Each wall is flat, endless, passes through zero and stands at right angles to its row. A trip goes straight from one point to another. Which walls does it cross, in order?

Walls:
(1): [-23  21]
(2): [-7 52]
Trips:
[27 20] to [-35 -17] => 1, 2
[-8  4] to [32 17] => 1
[26 23] to [-35  18] => 1
[-13   1] to [-41  32] => none
[ 25 -38] to [ 5 12] => 2, 1
[-6 13] to [-20 -45] => 2, 1
[34 15] to [-31  31] => 1
[ 6 -6] to [-30   2] => 1, 2
[-60  13] to [-54 -19] => 2

Walls:
(1): [ 23 -41  30 -26 -12  30]
(2): [-19 -27  47   6  17 -15]
(3): [ 15 -30  29  13   4  35]
(4): [ 1 21  3 13 -4 -2]
Trips:
[ 25 -17  17 -47  14 -26] to [ 19 -19   7  -5 -20  24] => 3, 2
[ 31 -20 -52  -6 -22   6] to [-31   4  -3  15 -25  -9] => 1, 4, 2
[-11   2   3 -39 -25   7] to [  3   2  16  17 -50  22] => 3, 4
[-23  18 -30 -10 -25 -13] to [-14   7  -5 -16  60   7] => 4, 2
[-24  20  19  -2   8   5] to [-24  -2  -9   4 -17   2] => 2

Walls:
(1): [ 21 -18  23  -4   9 -19  -6   7 -27   7 -25]
(2): [ 42  15  23  34 -25 -17  46 -11  -7  18   5]
(3): [34  1 32 14 18 -7 13 32 41 52 42]
Trips:
[  8   3  29   1  21 -60 -24 -40  35 -56  -9] to [-40  26 -45 -12 -32 -15   9  -7  32  21  20] => 1
[ -9  32 -21  -3  10  10  -1 -26 -21  30  27] to [ 24   7 -13 -10 -42  15  -6  12 -35   8   4] => 3, 1
[ 25  60  -6  23  36 -11 -30   3  15   9  38] to [ 20   8  26 -25 -13  25  -5  -3 -25  -8 -12] => 1, 3
[-28  12 -16  13   4   9   5 -21   3 -12  -4] to [-31  -6 -18   6  26   9  10  11 -27  35  -6] => 1
[-22  52   1  14 -18 -60  15   9  13 -15  10] to [-36  16 -13 -40   3   6   0  47  37 -11 -10] => 2, 3

Walls:
(1): [  0  -2 -17 -12  -8  22 -12 -31   6   2  -9  -9  26   1  -3  35  -2  25]
(2): [ 24  -4 -14 -23   7   2 -13  -9  15 -15   6   5  40 -24  -9  -5  -5 -12]
(3): [  7  22   3 -13  17 -19 -11  -4 -15  11   8  -2 -23 -15 -25  13  14  -9]
(4): [ 23   1 -26  28  -3  18   5  -5 -24  15   8   8 -10  20 -11  22  -4  10]
(5): [  4  -2  13 -36  -3  -5 -44  11  -3  39   5 -10  31 -18   3  -3 -11  22]
(6): [ -8   6 -13  23 -24 -23  13  30  -6  -4 -25 -20  21   4   3 -10  29 -15]
(7): [ 26   9  19  -1 -16  11   3 -27  27 -28   6  18  -9  23 -11  37  14  23]
(8): [-14  27 -10  -1  -1 -10 -21  32 -12  10  16 -44 -13 -15  13   2 -15 -27]
Trips:
[ 13 -14 -14 -17 -16   2  22 -37   2  10  -6  -2 -12 -31   7  26 -21   0] to [ 29   1 -24  23  -3  10 -10  -5  17 -10 -11  23 -10 -30   8 -60   0 -35] => 3, 7, 1, 4, 6
[-25  -2   5  13  13  12  27 -20  18  27  -4  -5   7   6 -30   4 -13  11] to [ -1  -3  -4  13 -10  13 -11  27   2  25   0 -24  28  -1 -12   0  27  10] => 7, 5, 6, 8, 2
